Each row of a before or after table is a point. One or more steps were done to the points. Then noise was added and the rows were shuffled. The steps act on columns, c1 being the first. What was done? A step turns or swaps two columns, mirrors them in a line or flattens them onto one, adds a multiple of one to another, or multiplies or shifts one. Angles are multiples of 10 degrees, from the lower column toward the higher: turns from -170 to 170, lines from 10 to 170 but not 90. Use the fewest steps. Two steps may share a column if one is a turn and the other turns, adds or multiplies; they go together, in the order done. Otherwise the lowest column goes first.
In the rows, 128 means zero.

Before (13 x 2):
[[ 94 136]
 [105 119]
 [125 112]
 [168 154]
 [106 109]
 [ 94 118]
 [140 133]
 [116 134]
 [192 116]
 [ 99 128]
 [114 234]
 [129 107]
 [107 117]]
After (13 x 2):
[[120 113]
 [ 96 127]
 [ 99 120]
 [108 122]
 [172 134]
 [ 96 137]
 [ 96 134]
 [112 143]
 [152 235]
 [102 153]
 [141 131]
 [121 110]
 [186  94]]
Steps: turn c1 and c2 by -20 degrees

Before (10 x 6):
[[132 205 119 133 160  58]
 [116 131 145 114 111 149]
 [142 150 105  85 132 125]
 [144 140 153 149 120  98]
 [134 119 102  96 140 115]
 [ 70 139  89 108 113  94]
 [162 155 126  83  83 149]
 [ 68 151 134 128  87 159]
 [ 77 109 143  88 119 117]
 [ 87 128 163 173 162  89]]
After (10 x 6):
[[ 98 117 173  75 116 173]
 [116 112  95 148  99 120]
 [ 95 144 160 109 146 112]
 [125 114 143 164 118 185]
 [143 170 127 187 149  95]
 [125 149  91 167 106 121]
 [152 136 151 149 130 131]
 [ 99 147  74 150 131 193]
 [171 166 136 138 163 191]
 [ 59 198 117 104  99 132]]
Steps: turn c1 and c6 by -100 degrees; add -0.3 times c5 to c2; turn c4 and c5 by 150 degrees; multiply c3 by 1.3

Before (14 x 9):
[[ 74  97 156 123  85 140 118 149 101]
 [122 129 154 104 145  95 107 159 170]
 [120 178 170 173 149 125 160 141  84]
 [103 133 131 123 106 172  97 115  80]
 [150  86 104 114  69 109  97 143 163]
 [114 155 125 140 146  89 140 167 100]
 [126 103  88 123 147 114 155 105  78]
 [110 146 117 106 131 154 106  98 148]
 [155 158  98  74  86 172 175 107 123]
 [ 73 177  79 135 133 119 179 121 121]
 [127  86 129 104 125  86 176 106 140]
 [109 148 160  74  98 120 162 152 135]
 [142  97 128  99  80  75  91 164 163]
 [139 113 151 142 134 150 150 178 103]]
After (14 x 9):
[[158 114  68  67  84  88  86 133 156]
 [106 158 102 111 100  89 158 106 165]
 [192 102  38 138 135 124 156 136 168]
 [ 85 132 159 118  70 149 110 145  75]
 [ 90 122 169 114  80 186 129 167  84]
 [163 128 107 161 154 142 129 104 192]
 [135 166 161 110  80 143 183 107 124]
 [166 103 147  77  96 158 133 150 141]
 [151 181  76 141 142 115 128 150 144]
 [138 136  91 147 146 183 136 136 170]
 [172 145 170 132 125 130 115 174  90]
 [147 156 149 121 131 155 112  83 126]
 [105 101 179 116 144 173 140 150 102]
 [117 103 116 103 136  86 153 139 131]]
Steps: turn c1 and c7 by -110 degrees; turn c2 and c9 by 130 degrees; add -1 times c9 to c3; turn c6 and c8 by -120 degrees; turn c4 and c8 by -30 degrees

Before (8 x 14):
[[144 133 126 110 109 128 147  99 149 164 122 143 125 124]
 [144 117 113  97 119 111 128 137 141  98 121 142 139 116]
 [136 124 115 103 119 127 140 144 147  99  96 120  96 103]
 [142 148 140 114 132 123 116 123 129 147 128 131 138  96]
 [129 120 178 104 135 127 144 148 149 119 124 130 132 107]
 [136 128 120 149 112 134 112 154   7 121 114 126 138 123]
 [ 94 128 122 152 112 134 127 147 143 102 132 125 105 117]
 [144 148 132 116 117 124 150 143 130  99 134 123 132 109]]
After (8 x 14):
[[142 147 123 115 138 123 115 124 122 127 128 120 147 105]
 [144 122 141  96 128 111 141 136 144 128 121 129 155 113]
 [144 148 113 116 122 124 148 143 122 128 134 119 133 119]
 [129 128  76 103 132 127 116 149 151 127 125 126 136 106]
 [ 94 133 133 153 137 134 143 147 142 128 132 148  88 120]
 [144 139 120 109 127 128 154  99 145 128 122 144 131 130]
 [136  86 143 150 145 134 134 154  14 128 114 116 145 102]
 [136 130 134 102 121 126 147 144 147 128  96 154  69 104]]
Steps: turn c2 and c9 by -20 degrees; add 0.5 times c2 to c14; turn c3 and c7 by 150 degrees; turn c5 and c7 by -130 degrees; multiply c10 by 0; multiply c13 by 2; turn c12 and c13 by 30 degrees
